Each point is reached from the start by the listed moves, each made once or not at all, plus a little noise. Say if it took an odd or an even number of moves. Then give how often each move was made.

Moves:
(1): [0.75 0.14 0.01]
(2): [-0.09  1.16  0.19]
(3): [-0.10  0.05  0.55]
Start: [-0.07  0.00  0.03]
Points:
[-0.16  0.04  0.55] => odd (0, 0, 1)
[0.69 0.15 0.06] => odd (1, 0, 0)
[-0.07 -0.01  0.04] => even (0, 0, 0)

Moves:
(1): [ 0.67  0.13  0.09  0.14  0.00 -0.14 -0.22 -0.02  0.04 -0.04]
(2): [-0.35  0.71  0.15  0.08  0.06  0.00 -0.05  0.16 -0.01  0.15]
(3): [-0.06 -0.09  0.57  0.09 -0.17  0.11  0.04  0.05  0.16 -0.04]
(4): [ 0.01  0.05 -0.15  0.93  0.18 -0.04  0.11 -0.21 -0.01 -0.13]
(5): [-0.04 -0.04  0.27 -0.23  0.73 -0.05 -0.19  0.03  0.13 -0.14]
(6): [ 0.10  0.01  0.08  0.12  0.09  0.59 -0.08 -0.06 -0.09  0.18]
(7): [ 0.10  0.14  0.05 -0.07 -0.03  0.00  0.51 -0.16  0.01 -0.09]
(8): [ 0.11 -0.05 -0.07  0.05  0.12  0.12  0.16  0.45  0.11  0.00]
(9): [-0.15  0.01 -0.18 -0.07 -0.14  0.16 -0.02 -0.16  0.98  0.02]
Start: [-0.03 -0.13  0.37  0.13 -0.04  0.03  0.03  0.20 -0.30 -0.17]
Points:
[ 0.31  0.70  1.09  1.44  0.13  0.60 -0.15  0.13 -0.19 -0.02] => odd (1, 1, 1, 1, 0, 1, 0, 0, 0)
[ 0.13  0.02  0.51  0.80  0.93  0.07  0.60  0.31 -0.07 -0.54] => even (0, 0, 0, 1, 1, 0, 1, 1, 0)
[-0.33  0.62  1.24  1.02  0.86  0.14  0.60  0.50  0.04 -0.49] => even (0, 1, 1, 1, 1, 0, 1, 1, 0)
[ 0.79  0.21  0.32  1.18  0.07 -0.14  0.46 -0.21 -0.19 -0.47] => odd (1, 0, 0, 1, 0, 0, 1, 0, 0)
[-0.29  0.47  1.03  0.32  0.01  0.26  0.20  0.82 -0.04 -0.05] => odd (0, 1, 1, 0, 0, 0, 0, 1, 0)

Moves:
(1): [ 0.70  0.08 -0.07  0.27  0.16  0.13 -0.01  0.14  0.13  0.08 -0.04 -0.14
  0.36 -0.11  0.15  0.00 -0.08  0.00  0.05 -0.20]
(2): [-0.07  0.60  0.01 -0.04 -0.03 -0.01  0.02 -0.07 -0.29  0.15 -0.17  0.18
  0.00  0.01  0.15  0.13  0.03  0.02  0.04  0.06]
(3): [-0.02  0.05  0.69  0.07  0.05 -0.27 -0.14  0.11  0.09  0.20  0.11 -0.08
  0.08  0.03  0.05  0.02  0.22  0.00  0.11 -0.08]
(4): [-0.04 -0.08  0.07  0.70 -0.11 -0.12 -0.10 -0.02 -0.23  0.01 -0.13 -0.22
 -0.11 -0.02  0.00  0.01 -0.07  0.01 -0.16 -0.01]
(5): [-0.11  0.02 -0.07  0.04  0.49  0.03 -0.01 -0.13 -0.05  0.00  0.09  0.06
 -0.01 -0.01 -0.04  0.04 -0.02 -0.01  0.11  0.01]
(6): [-0.05 -0.05  0.12 -0.06  0.02  0.58  0.10  0.05  0.01 -0.10 -0.14 -0.11
 -0.02  0.03  0.05  0.04 -0.01  0.03  0.15  0.05]
(7): [ 0.03  0.00 -0.01  0.05  0.10 -0.16  0.80  0.20 -0.09 -0.11 -0.10  0.04
 -0.20 -0.24  0.09  0.10  0.01 -0.19  0.13  0.28]
(8): [-0.03  0.03  0.02  0.07  0.04 -0.10 -0.30  0.44 -0.03  0.00 -0.05  0.15
 -0.02  0.08 -0.14  0.11  0.04 -0.05 -0.01  0.06]
(9): [-0.09  0.19 -0.08  0.19  0.00  0.02  0.04  0.03  0.69  0.20 -0.21  0.27
 -0.04 -0.13  0.08  0.16 -0.13  0.14 -0.01 -0.24]
(10): [-0.01 -0.05  0.00  0.01 -0.04 -0.05  0.04  0.04 -0.14  0.57  0.00 -0.10
 -0.20  0.03 -0.28 -0.02 -0.08 -0.05  0.12  0.00]
(11): [-0.13  0.16 -0.11  0.12 -0.14  0.07  0.06  0.08 -0.04  0.09  0.50  0.03
 -0.10  0.08  0.15  0.08  0.09 -0.07  0.15  0.15]
(12): [ 0.12 -0.09  0.13  0.08 -0.06  0.11 -0.04 -0.16 -0.12  0.07  0.02  0.59
  0.16 -0.17  0.02  0.02 -0.13 -0.01 -0.01 -0.04]
(13): [-0.39 -0.32 -0.16  0.01  0.04  0.10  0.17 -0.03  0.00  0.02  0.02 -0.28
  0.84 -0.05 -0.29  0.17  0.13 -0.10  0.02  0.17]
(14): [ 0.08 -0.26  0.00  0.09  0.10  0.04  0.15 -0.04  0.06  0.00 -0.08  0.06
  0.13  0.71  0.02  0.09  0.15 -0.07 -0.14  0.05]
(15): [-0.03 -0.22  0.03 -0.01  0.13  0.04 -0.09  0.27 -0.05  0.33 -0.28 -0.04
  0.03 -0.13  0.89 -0.08 -0.05 -0.40 -0.25 -0.10]
(16): [ 0.29 -0.25 -0.13 -0.16 -0.08 -0.03 -0.01 -0.16 -0.04  0.00 -0.09 -0.04
 -0.13 -0.20  0.29  0.71  0.08  0.05  0.26 -0.16]
(17): [-0.03  0.14 -0.12  0.04  0.04  0.18  0.04 -0.05 -0.09  0.08 -0.06  0.13
 -0.20 -0.09 -0.07 -0.18  0.72 -0.26  0.03 -0.16]
(18): [ 0.04 -0.12 -0.04 -0.08 -0.01 -0.08  0.03  0.09  0.03  0.08 -0.01  0.18
  0.10 -0.04  0.09 -0.06  0.08  0.63 -0.02  0.05]
Start: [-0.24  0.06 -0.38 -0.15 -0.06  0.14  0.38  0.31 -0.07 -0.25 -0.15 -0.33
 -0.09  0.14  0.15  0.01 -0.02  0.69 -0.18 -0.09]
Points:
[-0.38  0.31 -0.16  0.58 -0.15  0.61  1.16  0.75 -0.85  0.26 -0.48  0.34
 -0.22 -0.35  1.59  0.25 -0.06  0.72 -0.11  0.37] => even (0, 1, 0, 1, 0, 1, 1, 0, 0, 0, 1, 1, 0, 0, 1, 0, 0, 1)
[-0.22  0.62 -0.12  0.74  0.79 -0.01  1.14  1.05  0.38  0.38 -0.06 -0.01
  0.94  0.57  0.38  0.91  0.46  0.35  0.29  0.19] => even (1, 1, 1, 0, 1, 0, 1, 1, 1, 0, 1, 0, 1, 1, 0, 0, 0, 0)
[-0.07 -0.29 -0.75  0.71  0.33  0.20  0.54  0.04  0.29  0.12 -0.69  0.14
 -0.31  0.33  0.49  0.78  0.82  1.20 -0.11 -0.57] => odd (0, 0, 0, 1, 1, 0, 0, 0, 1, 0, 0, 0, 0, 1, 0, 1, 1, 1)
[-0.70 -0.16 -0.45  0.83 -0.05  0.83  1.38  0.34  0.08 -0.09 -0.78  0.07
  0.32 -0.52 -0.01  0.37  0.50  0.29 -0.07 -0.05] => odd (0, 0, 0, 1, 0, 1, 1, 0, 1, 0, 0, 1, 1, 0, 0, 0, 1, 0)
[ 0.15 -0.43 -1.03  0.38  0.20  0.68  0.74  0.55  0.56  0.56 -0.37 -0.29
  0.84  0.21  1.36  0.98  0.92 -0.07 -0.05 -0.60] => even (1, 0, 0, 0, 0, 0, 0, 0, 1, 0, 1, 0, 1, 1, 1, 1, 1, 0)
[ 0.59 -0.44  0.04  0.36  0.27  0.41  1.35  1.13  0.56  1.10 -0.52 -0.27
 -0.08  0.18  1.76  1.04  0.21  0.74  0.40 -0.30] => odd (1, 0, 1, 0, 0, 1, 1, 0, 1, 1, 1, 0, 0, 1, 1, 1, 0, 1)
[-0.81  0.03 -0.55 -0.05 -0.08  0.69  0.60  0.88 -0.48  0.59 -0.11 -0.19
  0.59  0.96 -0.11  0.58  0.44  1.05  0.16  0.52] => even (0, 1, 0, 0, 0, 1, 0, 1, 0, 1, 1, 0, 1, 1, 0, 0, 0, 1)
[ 0.58 -0.09 -0.51  0.17  0.53  0.94  0.23  0.81 -0.50  0.49 -0.38  0.64
  0.39  0.39  1.79  1.05  0.18  0.78  0.20 -0.15] => odd (1, 1, 0, 0, 1, 1, 0, 1, 0, 0, 1, 1, 0, 1, 1, 1, 0, 1)
[-0.31  0.39 -0.21  0.00 -0.18  0.85  0.74  0.18 -0.60  0.52 -0.03  0.34
 -0.12  0.84  0.29  0.33  0.01  0.56  0.13  0.16] => even (0, 1, 0, 0, 0, 1, 0, 0, 0, 1, 1, 1, 0, 1, 0, 0, 0, 0)
[-0.44 -0.44 -1.06  0.13 -0.05  0.25  1.71  0.48  0.32  0.69 -0.19 -0.01
  0.12  0.24  0.25  1.08  1.02  0.79  0.35  0.07] => odd (0, 0, 0, 0, 0, 0, 1, 0, 1, 1, 1, 0, 1, 1, 0, 1, 1, 1)
